Every row gives one point. To make a cloud, some directions were put in groups of two or more. Within a group, all points are equally far from the middle, so they leave a hole (a ring in 2 directions, a hollow ball in 3). The other directions are filled evenly. Then the cloud was stretched, turned, moved and blurred a little. Count the holes, and give their numbers of directions, smallest first.
In the rows, 128 means zero.

Cloud:
[[124 139]
 [135  95]
 [ 84 131]
 [132 130]
 [116 169]
 [155 142]
 [ 77 144]
 [ 68 131]
 [ 89 148]
 [ 88 119]
 [ 76 134]
 [ 79 147]
 [ 92 161]
 [163 118]]
Holes: 0

Cloud:
[[169 109]
 [170 110]
 [173 120]
 [158 157]
 [167 107]
 [174 125]
 [166 148]
 [148  97]
 [133 168]
 [141 166]
 [156 159]
 [174 127]
 [125 168]
 [ 95 145]]
Holes: 1 (2)

Cloud:
[[147 160 105]
 [152  85 135]
 [166 135  94]
 [ 91 148 156]
 [198 139 118]
 [166 139 115]
 [125  96 120]
 [124 115 149]
 [126  82 129]
 [112 158 210]
 [135 177 132]
 [137 107 140]
 [138 118 126]
 [114 161 177]
 [115 186 102]
 [ 69 123 158]
 [101 111 181]
 [101 104 187]
 [100 168 171]
 [152 110 136]
 [145 143  98]
 [136 147 142]]
Holes: 0

Cloud:
[[110  95  96 193]
 [112 152  84  79]
 [105 127 144  97]
 [129  94  81 158]
 [ 87 160  97 142]
 [120 143 129  72]
 [105 132  73  89]
 [104 123  85 189]
 [103 133 152 153]
 [153 149 118 138]
 [135 152 132 160]
 [138 136 126  69]
 [128 108  75 162]
 [ 80  99  93 119]
 [158 135 124  95]
 [154 111 131 100]
 [153 108 131 100]
 [137 127 131  73]
 [109 157  89  80]
 [ 88 106  83 106]
 [113  95  93 189]
 [ 77 137  85 126]
 [118 141 147 162]
 [148 101 130  96]
 [111 115  70  94]
 [147  93 129 109]
 [ 78 133  89 166]
 [127  92  78 123]
 [111 158 100 171]
 [110 130 141  85]
 [157 144 115  93]]
Holes: 2 (2, 2)

Cloud, 31 rows:
[[115 157 154 150]
 [123 121 188 115]
 [ 72 112 139 159]
 [134  94 173 170]
 [148 120  86 147]
 [153  80 121 114]
 [ 88  84 173 146]
 [119  60 118 138]
 [103 103  90 167]
 [125 164 133 154]
 [121  98 163  80]
 [ 84  75 108 133]
 [124  62 166 122]
 [ 79 116 138 170]
 [142 163 143 149]
 [102 145 113 172]
 [142 132 169  93]
 [115 142 173 111]
 [139 128  88 108]
 [153 104 151 177]
 [155 126 118 178]
 [139 107 142  76]
 [ 76  88 136 105]
 [150  82 171 113]
 [174 113 149 143]
 [126  67 155 102]
 [121 146 163  98]
 [125 161 156 132]
 [172 118 136 107]
 [146 163 147 125]
 [171 120 138 160]]
Holes: 1 (4)

Cloud, 46 rows:
[[109 155  92  88 134 103]
 [ 81 145  91 130 147 114]
 [119 115 113 159 182 174]
 [113 144 138  96 151 114]
 [104  77 129 131  90 139]
 [103 135 104  83 166 111]
 [107 131 149  83 204 145]
 [136 153 125 118 143 155]
 [139  97  81 119 132 103]
 [136 165  97 164 152 167]
 [177 127 132 144 145 152]
 [133 117 131 111 169 129]
 [134 161 129 116 125 142]
 [138 109 132  73 139 143]
 [101 152 153 150 114  78]
 [103 120 141 102 200 157]
 [131  68 138 118 144  79]
 [109 119  38  85 167 100]
 [147 189 107 184 124 179]
 [134 169 111 119 151 156]
 [142  74 175 144 152  98]
 [120 167  98 154 163 183]
 [166 141  98 158 137 186]
 [123  63  93  90 163 123]
 [134 119 124 135 153  99]
 [ 65 124 186 132 138 101]
 [ 97 156 120  99 145  73]
 [134 162 115  87 142 165]
 [ 94 167  93 160  91 110]
 [139 121 147  96 216 114]
 [140 110 176  71 153 104]
 [ 95 105  85  98 125 118]
 [122  85  98 108 137 106]
 [ 86 161 138 142 153 110]
 [136  68  70 112 177 105]
 [131  92 103 104 113 134]
 [143  85 146 137 149 126]
 [162 112  97 141 150 172]
 [ 78 131 140 133  89 152]
 [156 117 118 119 127 180]
 [128 108 120 116 164 119]
 [126 113  50  88 175 122]
 [115 132  78 120 145 154]
 [156 108 116 142 194 104]
 [146 123 131 100  99 124]
 [ 95 164 111 167  92 130]]
Holes: 0
